Each row of a before or after table is a point. The points were changed in one or more steps. Then noise was added and the rows were shuffled. The steps act on columns, c1 being the first. Name the steps. A step turns or swaps two columns, mirrors them in a line or flattens them onto one, adds a multiple of one to another, or multiplies or shifts one. Angles are multiples of 10 degrees, from the lower column toward the higher: turns from -170 to 170, lines from 10 to 170 but not 90. Use the fewest steps. Two steps may share a column if one is a turn and the other turns, adds or multiplies; they go together, in the order done. Otherwise the lowest column goes first.
In the rows, zero is written as 128.

Before (13 x 2)
[[142 133]
 [159 185]
 [ 95 159]
 [121 155]
 [ 53 143]
 [106 182]
 [165 171]
 [146  82]
 [ 93 132]
 [ 47 137]
 [ 96  90]
 [166  84]
 [ 64 113]]
After (13 x 2)
[[105 141]
 [113  63]
 [109 179]
 [177 116]
 [144  80]
 [ 84  63]
 [ 83  66]
 [ 91 115]
 [105 100]
 [130 139]
 [ 92 186]
 [ 73 136]
 [184 142]]
Steps: turn c1 and c2 by 60 degrees

Before (11 x 4)
[[130 167 152  89]
 [ 92  86 134  94]
 [129 171 131 122]
 [130 104 138  70]
 [ 71  88 177 128]
 [125 178 162  72]
 [138 150 130  92]
 [ 64  93 213 143]
 [129 184 211 113]
 [154  85 116  60]
 [ 69 189 107 135]]
After (11 x 4)
[[167  84 115 193]
 [184 179 162 141]
 [148  89 178  89]
 [162 191 107  58]
 [139 169 133 120]
 [149 185 212 121]
 [176 104 138 163]
 [160 146 130 149]
 [166 165 153 143]
 [140  95 214  72]
 [169  84 135 128]]
Steps: add -0.3 times c2 to c1; turn c1 and c4 by 120 degrees

Before (10 x 6)
[[131 121 201  97  91 176]
 [ 91 115  95 216 125 102]
 [185 138 135 183 128 246]
 [113 142 130 144 145 185]
 [131 115  92  80 143 119]
 [ 99 115  38 101 116 175]
 [166 119 184  82  75 168]
 [160  56 173  91 157 138]
 [179 136 126  40 170 161]
 [ 98 105 166 166 108  74]]
After (10 x 6)
[[131 133 156 115  90 174]
 [ 95  98  57 142 121 109]
 [156  90 132  61 156 140]
 [182 165  82 107 172 162]
 [172 140 150 111  74 172]
 [ 99 128   0 113 114 172]
 [113 127  92 146 142 194]
 [182 123  90 155 128 248]
 [ 94  99 129 119 107  76]
 [130 133  55 104 140 118]]
Steps: multiply c4 by 0.4; turn c2 and c4 by 50 degrees; shift c3 by -40

Before (14 x 9)
[[143 133  79  78 144 107 174  60 170]
 [157 134 143 103 141 131  97 156 152]
 [125 114 124  85 177 215 109 120 160]
 [144 128 133  98 122 148 154  92 125]
 [103 155 122  97 140 177 106 124 125]
 [200 102 137 134 130 174 183 129 148]
 [111  75 128 116 105 119 113  84 152]
 [ 74 117 112 128 135 168 114 140 189]
 [169 104 136 134 191 142 133  94 137]
 [153 146 194 131 111 153  85 152 157]
 [145 112 123 126  87 129  97 100 143]
 [203 129 129 128 130 134 151 120 152]
 [ 91  99 124 113 100 120 149 117 216]
 [136  86 100 118 103 118 135 146 118]]
After (14 x 9)
[[110  76 109 116  88 155 111  73 150]
 [156 144 232 130 137 127  85 184 178]
 [126 113 104  83 175 189 106 228 158]
 [156 134 141 104 168 107  93 161 155]
 [201 129 118 129 206 140 155 128 151]
 [ 92  99  62 114  62 134 152 104 212]
 [147 127 142  99 142 171 154 115 125]
 [ 73 114  53 126  80 143 115 189 181]
 [143 132   7  80 163 163 173  29 152]
 [105 154 119  97 114 164 102 185 124]
 [135  84  82 120 108 110 138 132 109]
 [170 105 140 133 233 164 134 112 142]
 [145 111 106 127 104 146  93  98 140]
 [199 102 129 135 203 155 181 187 151]]
Steps: add 1 times c1 to c5; turn c3 and c9 by 20 degrees; multiply c3 by 2; turn c6 and c8 by 50 degrees; multiply c8 by 1.6

Before (11 x 11)
[[130  72 142 123 139 128 160 134 135 116  81]
 [111 111  97 156 148 128 143  96 140  64 138]
 [164 134  64  92 126 167  90 195 158 129 116]
 [151 174 187  72 178 143 162 135 107 126 113]
 [206  62 126 180 101 112 170  79 128  55 140]
 [ 94  92  76 180 118 164 179 143 115 133 148]
 [156 144  71 129 160 181 182 105 193 147  94]
 [118 102 113 176 248 117 130 115  93 136 179]
 [ 86 115  86  56 163 190 182  79 170 158 187]
 [166 169  66 133 109 186  38 138 151 149 103]
 [115 109  46 139 149 142  71 147  36 102 120]]
After (11 x 11)
[[ 35 195 148 175  82 131 111 114  64 132  82]
 [113 119 164 131  86  59  86 106 162 151 181]
 [ 88 100  66  68  77 132 103 138  78 123 157]
 [144 120 177  93  96  78 164 190 129 129 128]
 [138 184 114 121 128 136 111 135 104 118 180]
 [109 154 199 143 134  87 184 150  10 101 115]
 [125 161 165 176 166  82  72 145  85 133 130]
 [ 79 150 143  56 152  56  57  82 139 155  92]
 [208 178 135 181  84 140  83  80 102  51 130]
 [150  85 168 131  97  48 222 139 120 151 119]
 [110 144 159 156 134 115 111  99 110  66 124]]
Steps: turn c2 and c5 by -160 degrees; turn c1 and c5 by -60 degrees; turn c3 and c6 by 160 degrees; turn c7 and c11 by 160 degrees; shift c9 by -30

Before (11 x 14)
[[144 146 146 107 112 156 106 146 105 160 138 132  96  56]
 [121  54 139 155  49 123  75 109 182 140 140  93 196  76]
 [141 128 140 223 131 159 153 117  72  87 147 126 127 211]
 [150 219 137 108  83 147 113 205 117 101 169 118 117 114]
 [136  91 130 188  82 144 145 127 156 116  50 152 158 101]
 [ 86 166 192 116 103 142 111 211 125 108 169 124  88 110]
 [138  63 116 143 129 112 144 112 164 139  56  91 177 128]
 [112 174 139 213 149 154 224  92  48  47 110  99 126 156]
 [ 96  62  77 131  78 117  80 129 135 112 114 132 154  95]
 [160 145 127 233 149 108 214 100 101  59 116 107  69 154]
 [159 172 177 149 175 140 128 173  96  55 191 154 117  91]]
After (11 x 14)
[[166 169 175  49 170 140 105  77 144 151 190 153 145  87]
 [ 87  61  81 117  84 119 151 124 173 133 119 130 119  99]
 [120 169 140  14 152 160  16 168  66  92 109  98 148 138]
 [ 83 179 186 121 109 149 139  49 145 152 165 120 114 116]
 [164 163 127  18 139 110  67 157  56  76 116 109  84 114]
 [141 132 147  46 125 163  63 137 127  67 150 127 126 184]
 [139  50 117 138 136 112 154 145 107 110  55  94 133 125]
 [136 159 149 168 112 159 112 102 164 127 134 133 103  63]
 [132  79 128  93  82 145 146 128 108  89  52 154 131  83]
 [144 215 136 115  79 146 118  53 147 163 172 123 168 121]
 [105  29 142 126  57 122 203 151 155  91 142  94 152  64]]
Steps: turn c1 and c5 by -10 degrees; turn c2 and c13 by 30 degrees; add -0.3 times c4 to c14; turn c4 and c10 by -120 degrees; turn c7 and c9 by -110 degrees; multiply c8 by -1

Before (9 x 18)
[[116 143 160 108 151 161 148 103 117 162 124 117  89 129 162 155  84 124]
 [156 119  88 142 114  88  92  97 117 133 103  90 139  78 132 116 139 142]
 [106 141 117 107 149 153 161 109 100 143  88 169 120 138  68 148 167  73]
 [137 147 149 175 106 140 139 114 112 154 127 167 114 145 102 102 157 126]
 [151 111  92 171 122 135 131 101 133 139 167 147 131  99  93 137 145  76]
 [115 118  96 147 113  84 121 142 146 165 124 125 148 133 113 145 151 145]
 [163  98 112 116 176  80 150  91 124 118 148 131 131 139 125 153  95  81]
 [115 110 161 126 164 101  76 151 161 168 162 108 107 121 101 150 122 155]
 [142 143 114 114 158  87 157 132 162 134 105  88  65 115 146  93  81 157]]
After (9 x 18)
[[137 126 148 171 106 139 126 103 113 205 127 166 162 126 108 130 137 136]
 [115 129 162 127 154 160 125 113 118 230 125 120  94 142 170 132  80 147]
 [152 102  87 131 113  90 141 103 117 142 100  89 145  84 142 102 139  95]
 [103  99 119 147 150 152  73  91  99 175  86 169 107 147  78 138 165 160]
 [149 120  88 155 121 136  72  90 134 162 166 144 168 111 102 118 132 130]
 [162  90 116 105 177  80  82  96 127  97 146 131 120 148 140 139 104 151]
 [117 157 162 136 167  99 156 145 159 248 160 106 113 133  96 131 113  76]
 [112 144  99 133 112  84 146 137 144 237 123 123 157 138 108 133 152 120]
 [143 192 113 148 157  85 155 138 158 144 106  90  83 101 141 117  63 159]]
Steps: add 1.5 times c9 to c2; turn c4 and c13 by 60 degrees; turn c4 and c17 by -30 degrees; swap c7 and c18; turn c8 and c15 by -20 degrees; multiply c10 by 3; flatten c14 and c16 onto the line at 30 degrees

Before (9 x 20)
[[151 144  75 147 150 111  76 159 198  94 161 123 121  85 162 142  83 102
  184 176]
 [166 108 168  70  56 149 162 158  97 167 155 163  71 194 101 162  86 196
  132 149]
 [207 194 110 151 117 208  76 123 115 147  89 140 126 101  79  86 125 165
  136 177]
 [103 123 116 141 142 167 143  72  92  92 134  70 147  86  55  97 185 137
  121 153]
 [178 102 154 126 135 126 185 152  97 110 173 106  71 147 104 130 134  94
  114 121]
 [206  95 132 132  29 132 115  69 129 125 150 157 169 138  95 195 138 117
  115 143]
 [158 167 137 105  74 121 177 114 168 168 161 161 156 110 165 168 183  98
   59 124]
 [202 107 154  70  95 135 188  86  87 118  56 142  98 133 135 205  94 156
  123  90]
 [165 184 137 163 137 137  91  87 135 177 108  85 129 157 172 209 114 152
  138  99]]
After (9 x 20)
[[202 152  83  69 163 135 222  86  86 138  59 140  97 136 134 205  94 156
  123 115]
 [207 105 140 130   9 131 104  68 129 155 149 156 169 138  95 196 137 119
  114 122]
 [205 191 178 152  39 207  43 122 116  81  91 143 126 101  79  85 125 164
  135 126]
 [103 130 156 142 100 168 153  72  92 114 135  71 147  85  56  96 184 139
  121 130]
 [180 130 111 125 160 127 216 152  98 138 173 104  72 145 104 132 135  95
  114 103]
 [159 143 120 104  83 120 206 114 168 114 163 162 156 110 165 170 184  97
   59 122]
 [162 192  97 162 180 137  72  86 135 105 108  87 130 158 171 210 116 153
  140 130]
 [164 183 133  72  47 149 185 158  95 165 155 163  72 196 102 162  85 197
  132  80]
 [151  39 190 149  58 110  45 159 200  93 164 123 118  83 162 141  87 100
  184 161]]
Steps: turn c2 and c10 by -60 degrees; add -1 times c9 to c2; turn c3 and c20 by -110 degrees; add -1.5 times c3 to c5; multiply c7 by 1.6

Before (10 x 32)
[[123 141  94 199 148 111 123 150 166 104 135 147 128 112  98 105  84 132
  123 125 126  75 183 130 146 120 143 110 124 130 123 153]
 [103 143 107 187 172  71  94 159 111  93  82  79 178 152 106 104 113 103
  123 129 159 123 134 143  81 111 151 119 122 128 115 118]
 [148 152 144 100 122 129 249 152 111 119 126 148 104 113 166 139 148 111
   53 132  97 144 116 150 136 163 125 150 109 145 128 155]
 [159 120 158  90  81 137 208 153 121  95 138 146  84  63 147 143 163 134
   81 133 137 160 114 145  96  86 114 142  72 138 167 129]
 [121 128 151 186 113 131 102 217  71  61 149  95 161 115  86  67 140 155
  129  88  67 167 180  73 192 161 133 181  56 148 171  97]
 [153 166  78 172 180 149 110 147 162 121  82 100 129 153 158 105  86 147
   96 102 128  78 142 113  85 115 158 119 138 176  84 173]
 [143 128 125 181 176  97  87 148 110 134 131 116 177 113  76 134  92 134
  139  85 166 149 160 109 101 102 123  82 143 189  94 153]
 [129  85 123 202 158 130 152 166 137 122 143 121 147 131 136  92 101 135
  114 107 142 130 143 142 101  89 150 132 149 176 121 137]
 [123 151 176  94 111 188 206 148 155 151 169 152  95  87 156 131 187 115
   83 131 107 177  99 137 153 106  96 114 122 159 162 127]
 [135 142 114 186 167 126 116 168  91 117 121 108 162 113 142 116  84 139
  135 121 153 100 124 136 151  88 147 107 143 154  72 110]]
After (10 x 32)
[[122 143  93 199 108 112 122 147 166 105 136 148 127 113 101 103  84 133
  120 138 128  77 183 132 145 126 140 109 124 130 122 154]
 [103 141 107 187  89  72  95 152 108  92  81  78 178 154 104 104 111 104
  111 148 160 123 136 145  80 128 153 120 121 128 114 118]
 [150 167  79 170  63 148 108 159 164 123  83 101 129 151 156 104  90 148
  131 120 129  77 144 112  86 128 157 120 138 175  80 171]
 [148 152 144 100  95 129 249 149 113 120 125 150 104 113 165 138 146 110
  197 148  97 144 115 151 135 127 125 151 109 147 128 156]
 [125 152 176  96 120 187 207 140 155 150 168 151  96  86 157 130 185 116
  176 144 105 177  99 136 153 129  94 117 124 160 161 125]
 [121 127 151 184 143 128  99 220  71  60 149  96 161 114  87  65 140 151
  135 154  68 168 178  71 192 131 134 180  58 146 170  96]
 [144 130 124 182  90  97  86 171 111 133 133 116 178 114  77 134  94 133
   95 108 166 149 160 107  99 128 123  79 141 188  92 155]
 [159 123 156  91 145 136 208 144 120  95 139 145  84  64 146 145 166 130
  192 148 136 162 116 143  98 130 116 140  73 141 165 127]
 [127  86 121 202  93 131 150 172 138 120 142 121 147 132 138  91 102 137
  125 137 144 130 143 143 100 124 151 132 148 175 119 138]
 [135 141 115 186  96 124 116 165  90 119 121 108 164 114 142 117  84 138
  103 149 155 101 125 135 151 126 148 108 145 156  72 107]]
Steps: turn c5 and c19 by -150 degrees; turn c8 and c20 by 40 degrees; multiply c26 by 0
